Each wall is flat, endless, passes through zero and stands at right angles to its row. A trip goes straight from one point to another. Which walls does it cross, in order?
In the rows, zero is written as 128.

Walls:
(1): [127 176 100]
(2): [127 163 119]
(3): [192 180  69]
(4): [ 76 105 176]
Trips:
[122 136 182] to [113 104 147] => none
[ 93  95 222] to [115 121 148] => none
[139  84 139] to [161 149 105] => 4, 3, 1, 2
[132 103 142] to [143 115 150] => none
[ 70 139 125] to [127 167 122] => 3, 4
[115  90 108] to [152 142  66] => 4, 3, 1, 2
[ 99 162 175] to [ 86 115 143] => 1, 2
[ 75 105 122] to [135  72 130] => none
[143 118 126] to [160 149 156] => 2, 1
[116 136 138] to [110  71  92] => 1, 2

Walls:
(1): [132 150 126 113 163 180]
(2): [ 90  97 145 142 110  83]
(3): [129 149 132  78 136 122]
(4): [135 109 195 158 190  43]
(5): [177 141 112 203 116 145]
Trips:
[163 163 161 160 107  81] to [ 97 116 120 121 130 123] => 5, 3, 4
[111 156  71 177 151 129] to [142 155  97 127  68  87] => 1, 2, 3
[151  87 179  89 141 128] to [147 127  97 180 125 190] => 2, 3, 5, 4
[124 144 164  86  61 143] to [129 131  80 177 166 188] => 2, 1, 5, 3
[155 180 149  94 149 108] to [146 168 143 151 108 166] => 5, 4, 3
[148 161 142 165 143 150] to [120  93  92 180 117 143] => 4, 1, 2
[145 170 172 105  57 129] to [126  92 149 124 120  66] => 2, 4, 3
[202 152 164 146  90 162] to [148  77 133 116 145 165] => 5
[104 122  77 124 141 172] to [156 111 118 100 155 174] => 3

Walls:
(1): [ 94 152 128 131 135 115 160 159 137]
(2): [150 139 188 151 159 175 183 127  86]
(3): [168 138 100 135  93 151 157  90  87]
(4): [125 129  90 148 176  66 129 129 107]
(5): [103 159  91 151  68 123 136  96 167]
(6): [152 198 132 151 122 156 107 203 129]
(7): [131 146 106 129 125 123 146  62 133]
Trips:
[201 131 150 122  83 117 119  91 110] to [161 106  89 150 118 182 149 137 141] => 6
[136 106 146 178 151 158  68 137  92] to [119 133 171 139 151 167 127 112  94] => 4, 3
[166 145 160 122 174 113  87 141 177] to [ 66 150  83 117  46 113 138 189 156] => 1, 4, 5
[112 111  80 125 175  43 166  93 161] to [176  96 173 123 133 157 177 104 126] => 5, 3, 2, 1, 4
[103 129 113  67 133 153 101 125 118] to [187 125 126 116  56 137  87 131 124] => 3, 6, 5

Walls:
(1): [166 109 146 193  91 118 102  99 129 142 154 155]
(2): [ 80 108 127 140 141 184 157  71 124 137 141 143]
(3): [ 67 111 114 126 164  95 176 165 108 150 143 147]
(4): [ 82 128 100 128 182 135 121 152  96 101 170 106]
(5): [ 89 207  91  79 169 174 123 165 103 171 164 103]
(6): [141  89 176 192 165 156 126  83 144 163  79 101]
(7): [131  81  92 111 113 138 142 128  98 174 166 128]
Trips:
[147  96 148 167 167  93 110 101 112  99 109 159] to [160 105 132 111  90 131  99 155 170  87 130 165] => 6
[113 103  99 126  87 112 129 117  91 107  94 165] to [164 130 111 140 104  87 100 219 165 123 114  76] => 2, 3, 7, 1
[188 133 145 191 116 104  82  85 171 126 156 116] to [ 80 159 132 168  86 106 125 118 144 153 116 115] => 2, 3
[129 139 135 114 130 215 164 169 152 161 133  95] to [105 156 109  90 129 197  75 134 137 148 126 131] => 6

Walls:
(1): [139 153 129 153 138 125 136 118 167  82  95 144 101 133  93  82 110 101]
(2): [103  77  96 125 128 129 124 116 135  86 105 159  99  94 108  93 175  80]
(3): [ 76  78 135  94 125 185 121 204 100 153  96 173 163 108 136 118 103 146]
(4): [175 113  62 123 135 129 161 167 144 103 130 154 110 146 151  94 115 119]
(5): [139 126 132  79  71 122 150 143 111 122 118 120 163 142 193 104 112 128]
Trips:
[134  94 104 154 118 136 155 106 160 125 106  92 133 134 132 157 165 142] to [161  98 116 149 151 143  98 110 128 139 144  98  41 117 198 174 132 176] => 2
[ 74 136 152  75  80 117  42 146  82 157 165 128 114 205 143 138 146 158] to [112  92  79 131 112 131  10 182 162 175 120 128 115 152 129 160 127 162] => 5
[115  39  87 134 100 125 117 141 144 177  64 140 147 107 130 135 143 114] to [120 129 113 105 165 162  85  75 152 166  97 128 161 143 146  61 125  87] => 1, 4
[118 170  86 132 115 127 116  71 132 137 184  99 147 136 127  96 193 118] to [162  87 112 124 157  76 131 121 171 125 126 104 130  93 115 161  98 129] => 4, 1
[195  78 105 111 149 141 105  83  78 206 110 137 186 136 154  85  79  99] to [139 190 111 120 162 148  99 100 168 142 119  61 118 116 146 116 138 191] => 3, 4, 5, 1
[161  99 103 109  90 137 126 158 174  74 154 132 113  92  68 147 101 150] to [ 91 157 176 116 170 163 145 149 137 126 106 109 128 137 174 154 108  90] => 2, 5, 4, 1
[ 97  36 110 103 146 128 133 218 202  93 135 174 127 134 148 164  59 137] to [ 98 129 122 110 153 121 118 170 120 176 108 124 176 149 108 146  73 171] => 2, 4

Walls:
(1): [167  95 176  88 144 149 136 160 124 157 129 124 153 109 148 176 147 113
  93  76  92 142  78 122  54 154 130 107 143 148  93  75]
(2): [122 172 135 110  47 177 151 169 119  96  93 122 115 158  86 102 123 181
 122 119 102 157 122 153  74 129 208 119 136 158  88 103]
(3): [ 96 176 170 136 108 175  96 106 153 141 123 196 108 122 166 141 133  80
 121 108  65 142 142 168 123 131 105 163  91  78 128 180]
(4): [ 99 123 113 172 141 132  61 135 120 180 177  79 173 107 114 109 134 180
 123 123  98 146  75 131 126  86 132 111 113 151 157 134]
(5): [162  70 143  81 172 153 163 104 137 172 138  76 111 127  99 143 130 145
 116 157 164 123  84  73 103 191 117 144 103  83  93 113]
(6): [123 108  75 105 121 132 131 127 149  64 177 143 133 140 122 119 110 141
  98 213 128 126 152 156 113 111 150  78 125 182 120 205]
(7): [163 123 130 133 133 147 125 164 141 167 108 156  97 175 170 146  86 138
 110  99 130  91 119 112 103 172 138 188 112  76 115 154]
Trips:
[ 79  80 162 160 153 169 163 161 116  93  70  57 150  81 126 152  99 194
 131 148 111  84 141 124 135 145  88 132  65 119 119 178] to [ 67 111 177  93 170 121  74 108 124  99 160 145 148  99 104  68 126 193
 115 105 123  88 111 100 169  95 156 176 114 177 146 105] => 7, 5, 6
[123 102 195 108  75 155  79 149 126 145 107  89 129 123 110  72 105 162
 133 128 183 129  97 154 133 134 147 149 163 145 163 148] to [140 112 118 118 154 165 156  92 129 116 108 122  90 179 152  76 107 117
 120 105 136 123  90 159  97 126 132  75  89 168 110 147] => 6, 1, 4
[119 164 132  95  80 145  75 133 129 115 137 119 114 136 122 105 121 154
 134 125 157 169 171 112 148  69 131 150 157 143  94  96] to [125  88 122 123 149 127 122 109 157 125  91  77 103  87 113  99 102 152
 172  82  63 181 136  86 247 124 113 127 219 151 106 119] => 6, 2
[229 129 169 116 112 171 210  65 111 115 180 120 132 134 167 157 177  90
 121 131  86 143  91 107 124 187 153 118 161 108 120 131] to [131 147 125 107 149 128 156 161 170 120  71 138 133 160 103 115 181 107
 128  40 130 113  85 122  58 207 102  69 175 105 160 107] => 3

Walls:
(1): [122 159  59 137 164 102 127 104 136  75 148 143 138 121 108 160 101 148
 142 101 150 109 174 113 163 115 118 153  93 138 119 168 124  95 136 125
 132  81  94 138 195 112 121 150 134 140 104 124]
(2): [111 117  94 146 127 104 163 169 143 136  72 126 130 116 100 113  76 113
 160 116 113 147  98 144 131 111  79 146 136 133 153  55 118 201 179 179
 211 165 150  99 132 157 135  80 196 141 105 148]
(3): [116 139 187 129 128 139 143 105 119  72 197 123 166 150 170 144  94 124
 147 120 142 105 103  69 107 130 133 162 106 126 125 136 114 142 139  46
 125 160 145 139 136 130 137  95 125 130 112 129]
(4): [ 80 149 128  71 103  75 176 145 117 111 132 156 127  47 128  81 100 167
 143 129 144 131  77 128 118 171 171 151  84 159 196 155  96 103 141 178
 157 160 132 155  97  95 162 129 144 158 139 154]
(5): [ 79  93 217  86 205 107 137 150 108 153 132 142 143  71 143 122  79 145
  95  83 119 164 120 174 145 165  79 129 104  71 118 151  23 157 120 115
 124 142  86 127  98 121 119 114 149  99 133 112]
(6): [100 141 122 143 179 138 138  54 153 129 142 108 146 216 119  75  97  99
 165 127 107  67 157 102 181 130 104  94 143 151 115 103  98 161  82 118
 152  96 144 120 117 153 120 179 115  97 147 249]
(7): [141 124 137 118 110 143 134 122 150 128 126 115 148  87 175 158 105 158
 108 184 173 151 168 129  80  93  67 104 115 140 113  80 183 121 107 152
 113 142 135 105 124  95 108 154 104 161 116 124]
(8): [116  80 132 136 151 145 104 119 121 184 117  57 127 175 207 184 138 146
 158  71 105 117 164 162 139 127  92 178 111 152 157 148 134  63  83 113
 136 124 116 170 120 137 109 116 153 145 126 127]
(9): [170 178 139 139 144 106 106 103 141 106  89 115 118 139 135 137 156 146
 128 117 150 100 130 116 154 153 156  77 162 116 118 121 149 176  93 161
 155 128 141 136  90  98 108  90 146 128 191  41]
Trips:
[140 153 120 138 105 142 153 130  88 148 127 128 169 174  83 158 144 158
 130 185 148 107 141 116 122 119 151 152  83  53 126  98 125  98 152 100
 150 138 129 114  70  41 109  78  77 109 100 172] to [129 168 150  85 177 127  81 162 177 104  93 149 111  80 134 154 190 113
 137  59 156 148  96 135  97 127 161 175 114 106 155 106 117 113 143 104
 125 158 150 142 115 139 160  89  93  79 143 139] => 4, 7, 5, 9
[138 169 176  91 100  92 110 187 149 129 154 117 136 131  58 113 152 175
 158 141  90 162 134 161  89 142 139 131 143 122 115  93 120 121 135 130
 135 148 104 129  94 111 109 158 128 147 123 116] to [ 82 144 165  67 114  84  84 120  86 155 167 162 106 185 136  69  98 128
 113  98 104 107  59 101 148 151 127 111 140 173 114 130  72 116  78 137
 127 120 161 130 146  99 119 143 136 132 132 171] => 7, 2, 9, 6, 3
[ 67 124 124  69 126 135 154  97 151 145 119 127 229 134 143 139  35  99
 195 113 191 159 147 136 150 141 185  80 138 122 150 157 111 103 150  64
 155 158 138 149 116 121  81 146  94  97 148 146] to [157 117 123  87 174  80 136 132 157  99 160 104  52 153 170 164 125  87
 184 159  99 143  72 167 112 142  69 146  86  98 143 178 142  94 150 134
 106  80 163 125 132 162 150 112 176  90 126 140] => 2, 6
[126 126 133 110 123  80 136 139 110 159  93 170 163 165 136 157 143 146
  62 137 119  97  61 130 116 160 134 121 107 160  75  87  94 129  89 100
 140 117 137 157 150 102  89 132 181 116 123 122] to [171 151 120 111 179 101 145 118 133 192 132 103 125 176 156 146 107 153
 177 114 128 108 151 128  78 144 130 117 141  49 136 177 169 106 143 112
 149 134 131  97 120 120  88 112 147 143 141  78] => 4, 2, 1, 7
